Each row of a before or after table is a point. One or more steps were done to the points. Then noise was added and the rows were shuffled. The steps act on columns, c1 being the first. What was done? A step turns or swaps two columns, mirrors them in a line or flattens them onto one, adds a multiple of one to another, or multiplies or shifts one. Angles are multiples of 10 degrees, from the lower column toward the higher: turns from -170 to 170, lines from 10 to 170 but not 90. Use the fewest steps. Two steps may share a column if one is a turn and the other turns, adds or multiplies; they go together, in the order done. Otherwise the lowest column goes first.

Before:
[[-45 -51]
 [ -4 -37]
 [ 27  49]
 [-19 -19]
 [ 11 -27]
 [ 23  57]
 [-42 -39]
 [  6 -29]
 [-36 -34]
 [  9  -9]]
After:
[[  3 -50]
 [ 12   1]
 [-20  50]
 [ 25 -11]
 [ 24 -28]
 [  2 -26]
 [ 10 -69]
 [  5 -58]
 [ 26 -15]
 [-32  54]]
Steps: turn c1 and c2 by 50 degrees

Before (10 x 6):
[[ 17  26   5  -3   7  10]
 [  9 -11   1 -16   4 -14]
 [ 17 -21  -5   8  -8  -8]
 [ 20 -11  -2 -18  -2   9]
 [ 11 -26 -14   1   9 -26]
 [ -8  27 -10  -1   6  12]
 [ 18   7  15  -1  13  17]
 [ -3  19  14  -5  -1   3]
 [ 13 -12 -10  15  -9 -32]
 [ 16   8 -16   6  -3 -20]]
After:
[[ 23  17 -10   4   5  36]
 [-13 -23  -5  -5  -9 -24]
 [ 13 -12 -16  -2  -2 -59]
 [ 31  -7   5   6   4  30]
 [ 12 -15  15  14   1  51]
 [ 17   9  14  -1   1   9]
 [ -3 -22  -2  -8  17  27]
 [ -7 -16 -10  -5 -14 -97]
 [ -7 -13   1  -1  16 -42]
 [-21 -20 -14   7   6 -78]]
Steps: turn c1 and c2 by -70 degrees; add 0.3 times c3 to c4; turn c4 and c5 by -70 degrees; multiply c6 by 3

Before (14 x 11):
[[-18  16  -8   4 -17 -28  -9   5 -12 -13 -17]
 [ 14   1 -30 -38   2   0  25  -2  28   3  -9]
 [-23  15 -16   8 -38   0  32   1  29  34   2]
 [ 14 -36  15 -27 -15 -12  -1   9  -5  -8  17]
 [-20  11 -16 -21   0   6   4  21 -13  24  -7]
 [-40  -8  -7 -25 -29 -33  -8   9 -12 -21  23]
 [-15  19 -13  14 -13  -3  -8  -1  22  20  17]
 [-23 -25  16 -29   0 -10  44  25  -1  18   6]
 [ -5  14   4  -2 -28 -31  49  -7 -33  -9  39]
 [ -6  28  -8   8  -3  15   1 -26  -4 -26  11]
 [  6  16  -3  12  16   8  15  16  -4  -7  -7]
 [-31  17 -19  -5 -41   3  39  -1 -25  -6   5]
 [-41 -17 -39  19 -24   4  15 -19 -24 -20  41]
 [-11 -10  -3  11  -6   6   7 -31   2  21 -19]]
After (14 x 11):
[[-43 -31 -24  -6 -11  11  15   7 -30  25  40]
 [-39 -11  -2 -13 -44  -3  -8 -17 -12  12  24]
 [ 11 -14 -27 -76   2   8  24   6  26  -1  -8]
 [ 14 -25  29 -24 -20   2  -6 -13  -6   2  21]
 [-18  12 -13  19 -32 -11 -11  -9 -11   8 -18]
 [-11  -8   3   3   2  11   6  39  -2  -2 -21]
 [-16   7 -20  27 -10  18  -8  13  15 -16  16]
 [-33   5 -24 -67 -28  22  35  -2 -36   6   5]
 [-22   4 -20 -42 -26  36  33  16  19 -33   4]
 [ -5  15  -2 -76 -42  -9  50   4 -32  11  35]
 [  5  14 -11  -9  18  -6  16 -18   4   0  -6]
 [-18   1 -19 -28   4   0   4  -5 -12 -30  -4]
 [ -6  21 -20   7   8  10   0   7 -10  38  11]
 [-25 -13  26 -96  -6  -3  44 -10   0 -26   4]]
Steps: turn c2 and c3 by -30 degrees; add -1.5 times c7 to c4; turn c5 and c6 by -50 degrees; turn c6 and c9 by -20 degrees; turn c8 and c10 by -150 degrees

Before:
[[ 21 -10   9  30   8 -20  11 -12 -31 -24  11  21   8  13 -22  -2  26   3]
 [ 42 -23 -33  21  28   4  34  -8   9 -19 -14  64 -20 -27  -4 -27   4   5]
 [ -5  24 -16 -23  13  -2  53 -53  13   8   5  19 -32   1 -23 -22 -12  -4]
 [ 25  18 -31 -31  33 -15  47 -26 -15 -27  13  58  -8 -15 -31  11  39  27]
 [-38 -25 -16 -17  66   0  -7   3 -42 -33 -10  23  10  16  35   6 -26  18]
 [  6   7 -19 -10  11 -30  34   3 -26   8  -2  17 -29 -35 -17   0 -16  48]
 [-15   5 -30  11  12 -17  38  -2 -15 -60  -3  15  -3 -42 -25 -21  28 -10]
 [-22 -28   8 -60  41  31  21  45   2 -33 -28 -20  32  36   2  29 -53  46]
 [ -3   8 -50 -37  37  34   3  13  29   4  27 -31   9  17  50  10 -29  45]
 [  7  -2  -9  12  50 -20  62   8   2 -18  -2  19 -34  -6   7  32  15   0]
 [ 12  31 -59 -18  -2   1  44   8  -6 -19   5  31 -18  22  -5  33 -48  13]
 [-62   1 -38 -46  49  95 -27  48  16  23 -20 -25   7  42  15  65 -56  57]
 [-34  19 -24 -31  17  38  -7  11  33   2 -49   2  24  23  65  47 -32  56]]
After:
[[-24   9   9 -57  53 -35  22  46   3 -80 -28  11   1  15   0  29  13  47]
 [-37   2 -17 -17  58  22  -9   3 -43 -47  -9  19  34   2  34   4  25  19]
 [ -4   6 -17 -22  -8   3  54 -52  15 -12   4 -31  33   9   4 -21 -10  -5]
 [ 23  -2 -32 -30  21  31  46 -24 -12  37  12 -56  25  -4  23   9  36  27]
 [-35  16 -23 -31  25 -15  -7  11  31 -36 -48  53  -9  22  49  47 -11  58]
 [ 21   3   8  32  12  23  12 -10 -33  20  11 -28  -2   6  -2  -4  32   1]
 [ 10  18 -59 -16 -12  12  44   9  -8 -69   5 -21  13  29  23  34   5  14]
 [ 41 -16 -32  23  10  24  36  -8   9  -3 -14 -36  34 -31  48 -26  19   3]
 [-15 -18 -31  15   7  16  36  -5 -14   9  -3 -30  12 -27  -7 -22  63 -11]
 [ -4  12 -50 -38  35 -33   4  11  30 -34  28  59  16  16  16  12 -14  46]
 [  5 -14 -17 -12  -8  27  34   3 -26 -18  -1 -23  29 -24  -9   0 -14  48]
 [  7  -2 -10  11  15  27  61   8   2   8  -2  -5  57  -7   9  32  22   2]
 [-60  18 -37 -46  43 -90 -29  50  16 -59 -21  28  29  32  36  66 -40  56]]
Steps: flatten c2 and c14 onto the line at 60 degrees; mirror c5 and c13 in the line at 20 degrees; turn c12 and c15 by -120 degrees; turn c6 and c15 by 150 degrees; turn c10 and c17 by -70 degrees; multiply c10 by 1.3

Before:
[[  3  13 -25   5  -4 -11 -25  16 -14 -20 -25  17 -31  12 -19 -20   4 -26
   16 -15 -36 -18   6   0]
 [ 13  10  19 -22  11  15  -5 -18   8  16  13   7   4  10 -19  -7  -6  -1
    5  10  -4  35 -14 -10]
 [  1 -33  -3 -14  14 -27  20   5 -16   7 -25  13  13 -12  -5  13  -9 -17
  -11  17 -16  -5 -23  -5]
 [ 20   6  15 -32   4  38 -14 -25  -7 -10  16   7  20  -1  -5   8  -9   3
    2  12  12   5 -12 -29]
 [ 38   7  20 -31  -1  12 -19  -6   3  11  20  23  -7  11   2  15 -26  -4
    0   3  19  24 -22 -17]
 [ 11  16 -16  14   9  -1 -33   9 -21  -4  -5  23 -38 -18 -30   9  14 -16
   13  -2 -26 -18   2  16]
 [  7   9 -40   3   7  24 -20  19 -11  -2 -21  10 -44   5 -10  -4  15  -9
   -4   1 -35 -20  -6   7]
 [  7  21 -40   3  14   7 -31   8 -24  20 -21   8 -30  -1 -10 -10  -2  -5
   24  -7 -21 -13  15 -14]
 [ -8 -30   1 -24   3 -12   9   3 -16  11 -11  -5  19 -11  -2 -14  -8 -14
  -11   6  18 -11 -22  20]
 [  3 -18   8 -27   7 -10   4   7  -5   1  -2  -8   8 -26  12  16 -15 -27
   -5  -3 -22  10 -12  12]
 [ 22   9   7  -2  -7  22   3 -13 -10 -10   3   6 -14  -6   7   3  -8  -8
    1  28  13  16   7  -7]
 [  0 -24  25 -17  22 -15  -1  20   0   2 -21 -17  -3 -14 -13   7 -13 -19
   -9   5   3  -1 -19  -9]
 [ 16  -8  27  -6  -4   9 -14 -15  -8  -2  18  11 -12  -5   2  -9 -13  25
   -9  -5  -6  13  -7 -14]]
After, 13 rows:
[[  1 -32  22 -14  11 -29  22   6 -18   8 -32  13  13 -13   7  10 -13 -16
    6  15 -12  -3   7  -4]
 [  1  11  25   5  -9  -1 -25  15 -12 -20 -23  16 -32   9  17 -20  19 -29
   17 -16 -36 -14 -57  -2]
 [ 20  11 -17  -2  -5  20   6 -11 -11 -12  -8   7 -11  -4  -8   4   0  -6
  -13  29  12  19  11  -7]
 [ 20   7  -9 -32  12  33 -15 -27  -5 -10  14   6  21   0 -13   8  -2   1
  -14  15   4   8  40 -27]
 [ 38   6  -7 -32   3   9 -22  -5   6  11  18  23  -4  12 -15  16 -34   1
   -5   5  15  28  54 -18]
 [  2 -24 -18 -16  22 -18  -1  17   3   3 -20 -16   0 -14 -14   5 -14 -17
    9   4 -10   3  64 -11]
 [ 12  10 -13 -22  12  16  -4 -19   7  15  12   7   3  12  -9 -10 -20   6
   -3  10 -15  35  49 -11]
 [ -6 -32  18 -26   5 -16   9   1 -16   9 -13  -5  16  -8 -15 -15 -16 -15
    0   5   8 -11  12  22]
 [ 11  19  20  13   7   2 -37   8 -16  -2  -2  21 -35 -18   2   9  16 -18
   12   2 -37 -14 -36  14]
 [  2 -17   2 -26   6 -14   5   8  -2   2  -4 -11   9 -25  25  18 -16 -25
    2  -3  -7  15  26  12]
 [  7  21  36   2   7  18 -30   8 -21  18 -19   7 -30  -1  12  -9 -13  -7
   19  -7 -22 -11 -94 -12]
 [ 18  -8 -26  -9  -1   2 -12 -13  -6  -4  21  10 -10  -7   5 -10 -13  27
  -13  -6  -1  11  62 -12]
 [  7   9  57   4  11  21 -18  18 -12  -3 -19   9 -44   6  17  -2  18 -13
  -11  -2 -30 -20 -83   7]]
Steps: multiply c3 by 2.5; turn c3 and c23 by 120 degrees; turn c6 and c19 by -30 degrees; turn c5 and c19 by 20 degrees; add -0.7 times c10 to c17; add -0.3 times c20 to c11; turn c15 and c21 by 50 degrees; turn c18 and c22 by -10 degrees
